Rows are points. Examples show where two turns around zero, p and q, send a point. Write where each new point lands after one turn and then the other. Backwards means that the second turn is done in reverse. Each puzzle has new turns, and all numbers are rounded.
In the rows, 128 means zero.

Turn p:
[180 149] => [180 107]
[ 96 128] => [105 150]
[108 107] => [ 99 127]
Turn q:
[119 171] => [151 165]
[141  94] => [114  94]
[155 160] => [170 133]
[ 81 115] => [ 85 151]
[144  99] => [120  96]
Where do these land?
q, then p: [ 82 147] => [145 175]
p, then q: [143  95] => [ 96 112]
q, then p: [160 142] => [143  97]

Turn p:
[144  92 136] => [156  99 127]
[138 103  69] => [151 131  67]
[128 171 147] => [110 158 159]
[103 147 160] => [ 96 125 159]
Turn q:
[110 144 171] => [ 83 133 148]
[132  86  95] => [163  93 107]
[128 137  77] => [158 144  89]
[142 145 168] => [108 142 167]
Where do these land?
q, then p: [115  80  82] => [177 117  83]
q, then p: [ 90 144 166] => [ 75 110 120]
p, then q: [130 155 148] => [ 99 138 142]
q, then p backwards: [137 160 133] => [136 161 124]
p, then q: [157 155 129] => [122 161 149]
q, then p: [139  73 110] => [178  99 116]

Turn p:
[110 121  97 144] => [116  98 105 125]
[149 125 175 157] => [122 150 155 175]
[127 156 112 140] => [137 131  96 135]
[131 118 174  85] => [124 167 173 105]
[137 114  54  82] => [168  80 113  67]
[115 134 156 160] => [101 143 126 161]
Turn q:
[149 102 162  92] => [142  78 126  99]
[133 154 107 151] => [139 164 133 143]
[115 122 122  91] => [115 120 101 103]
[116 201 111 116] => [130 196 132  92]
[110 129 135 167] => [109 137 155 155]
[146  60 132 151] => [133  72 122 176]
Where do these land?
p, then q: [112 124 149 103] => [116 135 134  95]
q, then p: [144 123 169 132] => [122 136 171 131]
p, then q: [132 132  63 180] => [134 110  85 197]
p, then q: [118 138 159 104] => [124 149 142  95]
p, then q backwards: [159 148 138 113] => [157 153 117 138]
p, then q: [106 152 105 184] => [110 153 102 184]
q, then p backwards: [126  79 113  79] => [ 99 136  67 147]

Turn p:
[115 112 215 107 102  93] => [131 140 208 111 117  70]
[107 121  87 141 169 142] => [114 102  93 157 159 145]
[135 141 104 130 109  86] => [149 132 103 141  94 106]
[120 171 133 116 146 141] => [135 150 109 109 163 119]
[125 173 142 161 126 122] => [154 174 125 144 143 125]
[166  76 124 118 133 112] => [142  75 147 122  97 142]
[127 102  91 124 111 199] => [ 71 122 111 114 123 188]
Turn q:
[ 84  99 147 121 110  76] => [ 70  82 141 118 107 127]
[181  99 124 131 133 119] => [159  98 109 134 151  97]
[105 124 172 143 127 156] => [134 126 181 134 128 153]
[110  99  70 127 142 154] => [137 122  77 143 126 178]
[154 216 104 109  93 156] => [157 215 117 115  87  97]
[154 141 161 110 154 130] => [143 136 148  98 160 111]
[108 118 118 157 138 105] => [ 96 118 122 156 138 134]
Where do these land?
q, then p: [164 106 150 150  72 167] => [170 134 174 124  76 156]
p, then q backwards: [ 62  83  97 121 165 118] => [126  87 120 177 139  60]
q, then p backwards: [140 161 148 104  80 133] => [146 135 155 110  82  96]
q, then p: [ 97 141 148 153 160 161] => [130 155 147 119 179 149]
p, then q: [101 134 145 107 163  98] => [ 97 101 115 125 165 109]
p, then q: [158 133 126 130 147  95] => [155 108 112 133 137  98]
p, then q backwards: [148 157 153 116 161 174] => [131 130 145  97 187 150]
q, then p: [157 133  96 137  91  71] => [132 120 103 178  80  95]
q, then p: [125 104  89 134 113 136] => [115 127 111 143 103 162]

Turn p:
[150 134 111 100 129 144 121  92] => [150 149 121 118 110 165 114 115]
[106 151 104 114 164  97 101 138] => [ 82 145  89 111 150 133 121 116]
[113 133 105  89 102 143 165 106] => [158 126 119  90  96 143 162 113]
[117 121 154 156 111 117 100 114] => [100 113 167 143 128 129 115 119]
[148 110 104 146 135 157 152 136] => [156 122 106 159 113 131 139 151]
[151 147 152 115 148 167 151 122] => [166 171 141 132 138 135 141 146]
[141 142 159 137 116  98 143 148] => [132 132 145 126 140  79 120 117]
[144  89 142 153 110 141 104 149] => [131  91 149 151 129 125 100 159]
[ 91  96 119 150 140 107 150 133] => [114  88 113 146 145 121 162 114]
[122 131 147 105  98 106  96 117] => [112 119 156  93 126 132 100 110]
[126 154 113 143 155 133 123 152] => [106 153 103 140 133 116 133 148]
Turn q:
[161 143 142 113 126 123 118 106] => [158 134 142 136 120 145 142 103]
[138 106 150 135 137 148 148 109] => [126 103 132 123 147 147 159 131]
[108 142 153 112 115 137 129 110] => [108 148 146 115 120 146 145 117]
[135 123 127 129 121 154 159 132] => [119 119 104 132 126 135 157 140]
[114 157 166 121 179 163 127  99] => [107 148 129 125 177 177 139  91]
[128 134 114  98 143 136 133 102] => [129 130 114 112 130 127 139  89]
[129 132  93 163 104  91 133 170] => [131 129 122 164 108  80 101 166]
[134 118 147 100 139 125 135 143] => [148 144 124 104 141 131 141 137]
[110 104  91 165 108  79 112 152] => [124 107 146 140 113  71  83 159]
[124 121  98 144 109 123  87 156] => [132 118 124 131 100 121  76 147]
Where do these land?
p, then q backwards: [118 109 102 136  71 148 112 115] => [135 104 119 137  73 149 102 112]
p, then q: [113 104 125 139 155 133 116 130] => [110 110 109 126 152 131 117 138]
q, then p: [117 168 109 147 143 131 105 155] => [ 76 144 127 143 111 139 113 140]
q, then p: [113 112 156 133 140 123 105 130] => [129 140 140 116 159 139 121 148]
q, then p: [146 122 155 125 116 108 104 124] => [150 141 158 129 137 117 108 140]
q, then p: [112 149 117 113 135 129 225 130] => [121 134  75 132 121  90 191  83]
p, then q: [130 114  97 112 128 113 174 138] => [152 100 109 133 113  91 145 111]
p, then q: [117 163 143 108 146 121 111 131] => [116 168 122 121 139 132 123 103]
p, then q: [172 109 130 111  94 155 103 116] => [162 123 135 121  96 176 111 147]
q, then p: [137 113 153 144 128 128 141 130] => [143 125 126 139 149 114 138 145]
q, then p: [132 145 120 142 151 119 112 109] => [115 136 142 154 134 150 121 115]

Turn p:
[110 139 148 102 148 152 126 133 145] => [125 152 136  83 125 130 132 137 134]
[121  99 119 123 111 123 128 132 117] => [122 105 109 128 122 125 133 110 117]
[144  92 148 124 115 124 112 110 136] => [117 104 132 121 138 119 125  93 153]
[146 130 104 160 133 154 144 142 150] => [149 127 127 144 126 174 144 141 143]
[107 143 110 153  81 128 145 107 107] => [134 106 144 161  78 124 124 129 103]
[119 128 107 166 142 122 115 148 141] => [104 136 118 153 134 165 131 141 127]
[118 145 136 107 148  99 150 113 101] => [137 159 132 133 136  89 128 123  98]
[147 142 132 119 119 153 110 114 110] => [148 119 134 118 121 123  91 132 140]
[131 147 119 104 138  96 126 122 124] => [126 147 116 138 136  91 127 141 127]
[137 116 156 121 143 129 124 160 151] => [116 124 133  99 164 139 146 135 138]
Turn q:
[135 118 193 124 133 128 115 126 181] => [156 125 152  92 137 120 122 185 165]
[130 131 128 139 141 118 124 116 104] => [121 123 128 122 143 125 123 101 131]
[118 115 122 118  99 131 115 129 115] => [131 114 135 151 106 130 111 123 128]
[136 137 118 116 138 137 113 117 102] => [108 127 119 130 139 130 101 115 118]
[115 142 122 124 137 139 124 153 108] => [ 96 124 137 141 131 118 133 128 113]
[134 102 122 131 128 106 114 128 111] => [139  98 116 139 135 122 123 111 137]
[142 120 115 132 137 149 134 131 140] => [136 137 120 136 143 144 133 141 113]
[132 133 123 137 136 140 159 138  97] => [113 122 138 121 134 141 145 107  95]
[100 133 116 140 140 145 143 119 131] => [111 149 137 137 131 151 146 121 135]
[127 132 130 108 111 129 135 116 118] => [124 126 127 120 105 136 112 123 123]
[132 133 127 120 134  84 148 134 225] => [166 158  85 103 108 110 176 179 166]
[136 141 121 146 104 131 113 126 106] => [135 135 142 142 126 111 110 104 113]
Where do these land?
p, then q: [112 121 129 127 126 100 114 106 139] => [128 143 135 129 112 124 141 112 158]
q, then p backwards: [119 143 117 127 116 139 146 129 104] => [ 97 118 135 144 128 126 134 118 119]
q, then p: [146 141 118 114 124 150 118 114 162] => [130 125 116 130 134 137 109 174 128]
p, then q: [140 106 116 140 122 139 112 144 199] => [136 156 129 139 114 170 167 175 131]
p, then q: [135 117 123 118 146 116 146 122 107] => [126 135 110 115 142 124 122 101 122]
q, then p backwards: [156 111 126 128 113 120 146 118 108] => [129 106 127 126 119 151 142 132  99]
q, then p backwards: [115 139 175 150 138 100 151 169 122] => [123 126 176 101  95 115 156 134 159]
p, then q: [138 133 131 142 132 133 121 119 104] => [132 127 135 133 149 118 108 125 133]
p, then q backwards: [118 135 112 135 140 104 116 124 119] => [125 143 102 121 130 139 111 134 128]
q, then p backwards: [116 130 138 111 126 111 111 145 112] => [125 126 133 121  97 113 109 121 130]
p, then q: [113 133 122 116 125 197 126 118 131] => [138 132 124 134  96 130  81 163 101]
